Rows are points. Each table stands for the endless flat space through its points: a line for two points, a plane for three, and so on. The two share one point or none. Which?

First (2 x 3):
[[ 0.22  0.28 -0.53]
 [ 0.23  0.24 -0.46]]
Second (2 x 3):
[[ 0.48 -0.10 -0.42]
 [ 0.16  0.30 -0.38]]
They share: [ 0.24  0.20 -0.39]

First, 4 rows:
[[ 0.31  0.44 -0.10 -0.72  0.01 -0.07]
 [ 0.25  0.38  0.02 -0.40  0.01  0.07]
 [ 0.29  0.35  0.15 -0.17  0.17  0.28]
 [ 0.07  0.34  0.06 -0.07 -0.24  0.06]]
Second (2 x 6):
[[ 0.32  0.48 -0.04 -0.57 -0.02  0.46]
 [ 0.33  0.51 -0.14 -0.65 -0.10  0.55]]
They share: no point

First:
[[ 0.33 -0.03  0.45  0.26 -0.11  0.10  0.12  0.14]
 [ 0.42 -0.11  0.52  0.28 -0.06  0.17  0.18  0.16]
 [ 0.47 -0.19  0.19  0.18  0.11  0.08 -0.08 -0.06]]
Second, 4 rows:
[[ 0.20  0.13  0.47 -0.01 -0.30 -0.08  0.12 -0.10]
 [ 0.53 -0.09  0.56  0.12 -0.14 -0.15 -0.30  0.21]
 [ 0.03  0.15  0.18  0.38 -0.26  0.23  0.06  0.03]
 [ 0.18  0.16  0.66 -0.18 -0.59 -0.20 -0.10  0.01]]
They share: no point

First (5 x 11):
[[ 0.17  0.06  0.12  0.14 -0.56  0.14 -0.07  0.14  0.41  0.52  0.59]
 [ 0.27 -0.19 -0.11 -0.06 -0.54  0.20 -0.03 -0.05  0.99  0.40  0.42]
 [-0.01  0.07 -0.37  0.11 -0.58  0.26 -0.04 -0.17  0.83  0.74  0.85]
 [ 0.61 -0.18  0.28 -0.26 -0.36 -0.06 -0.03 -0.02  0.61 -0.04 -0.17]
 [ 0.72 -0.03  0.23 -0.32 -0.19 -0.15  0.04 -0.35  0.54 -0.10 -0.33]]
Second (4 x 11):
[[ 0.39  0.12 -0.01  0.07 -0.43  0.18  0.34 -0.26  0.06 -0.04  0.45]
 [ 0.47  0.11  0.04 -0.02 -0.44  0.04  0.18 -0.25  0.32  0.10  0.39]
 [ 0.05  0.39  0.32  0.22 -0.38 -0.02 -0.50 -0.75  0.28  0.40 -0.19]
 [ 0.07  0.26  0.19  0.13 -0.09  0.14 -0.12 -0.20  0.12  0.60 -0.01]]
They share: [ 0.39  0.15  0.11 -0.02 -0.34  0.00  0.01 -0.23  0.39  0.32  0.24]

First (2 x 12):
[[-0.20 -0.21  0.32 -0.37  0.41 -0.02  0.08  0.27  0.19  0.32 -0.34 -0.17]
 [-0.06 -0.11  0.30 -0.29  0.35 -0.16  0.12  0.35  0.01  0.18 -0.20 -0.15]]
Second:
[[ 0.28 -0.43  0.22 -0.19  0.35 -0.32  0.16  0.57  0.18  0.48 -0.37  0.19]
 [ 0.17  0.08  0.30 -0.56  0.45 -0.10  0.04  0.13  0.24  0.68  0.04 -0.02]
 [ 0.03 -0.22  0.39 -0.25  0.40 -0.05  0.28  0.45  0.18  0.43 -0.35 -0.10]
 [-0.20 -0.08  0.16 -0.45  0.34 -0.22 -0.17  0.14  0.04  0.15 -0.09 -0.14]
 [ 0.10 -0.48  0.16 -0.29  0.41 -0.33  0.01  0.42  0.03  0.14 -0.46  0.19]]
They share: [-0.13 -0.16  0.31 -0.33  0.38 -0.09  0.10  0.31  0.10  0.25 -0.27 -0.16]

First:
[[ 0.20  0.25  0.12 -0.46 -0.13 -0.11  0.19 -0.01  0.19 -0.11  0.17  0.57
  -0.30 -0.09  0.30  0.19  0.19  0.00]
 [-0.16 -0.38 -0.45  0.26 -0.12  0.49 -0.42  0.74 -0.08 -0.70 -0.25 -0.17
   0.23 -0.82  0.90 -0.71  0.49  0.51]
 [ 0.10 -0.32 -0.10  0.05 -0.05  0.47 -0.17  0.43  0.35 -0.63 -0.20  0.10
  -0.01 -0.36  0.46 -0.38  0.53  0.65]
 [ 0.26 -0.41 -0.14 -0.40  0.02 -0.02 -0.07  0.53  0.07 -0.65 -0.15  0.14
  -0.14 -0.52  0.19 -0.21  0.06  0.65]
 [ 0.06 -0.55 -0.45 -0.01  0.02  0.05 -0.32  0.66  0.10 -0.76 -0.22 -0.28
  -0.12 -0.67  0.38 -0.56  0.23  0.70]
 [-0.16 -0.53 -0.43 -0.31 -0.33  0.28 -0.46  0.80 -0.54 -0.46 -0.50  0.03
   0.28 -1.12  0.57 -0.28  0.00  0.17]]
Second (5 x 18):
[[ 0.02 -0.18 -0.85  0.11 -0.27 -0.04 -0.18  0.54 -0.21 -0.28  0.42 -0.14
   0.27 -0.52  0.20 -0.31 -0.01 -0.03]
 [ 0.06 -0.23  0.48 -0.57 -0.01  0.18 -0.23 -0.31  0.63 -0.35 -0.72  0.25
  -0.84 -0.12  0.17  0.25  0.60  0.50]
 [ 0.40 -0.86  0.01 -0.40 -0.64  0.17 -0.52 -0.20  0.18 -1.07 -0.12  0.38
  -0.27 -0.59 -0.19  0.11  0.02  0.17]
 [ 0.06 -0.21 -0.54 -0.23 -0.09  0.28 -0.41  0.29  0.09 -0.37  0.00  0.05
  -0.06 -0.48 -0.07  0.03  0.28  0.00]
 [ 0.09 -0.23  0.24 -0.63 -0.04  0.42 -0.38 -0.01  0.66 -0.29 -0.75  0.43
  -0.66 -0.27 -0.19  0.37  0.57  0.11]]
They share: [ 0.04 -0.20 -0.17 -0.22 -0.19  0.05 -0.16  0.19  0.24 -0.26 -0.18  0.11
 -0.27 -0.32  0.17 -0.04  0.26  0.17]
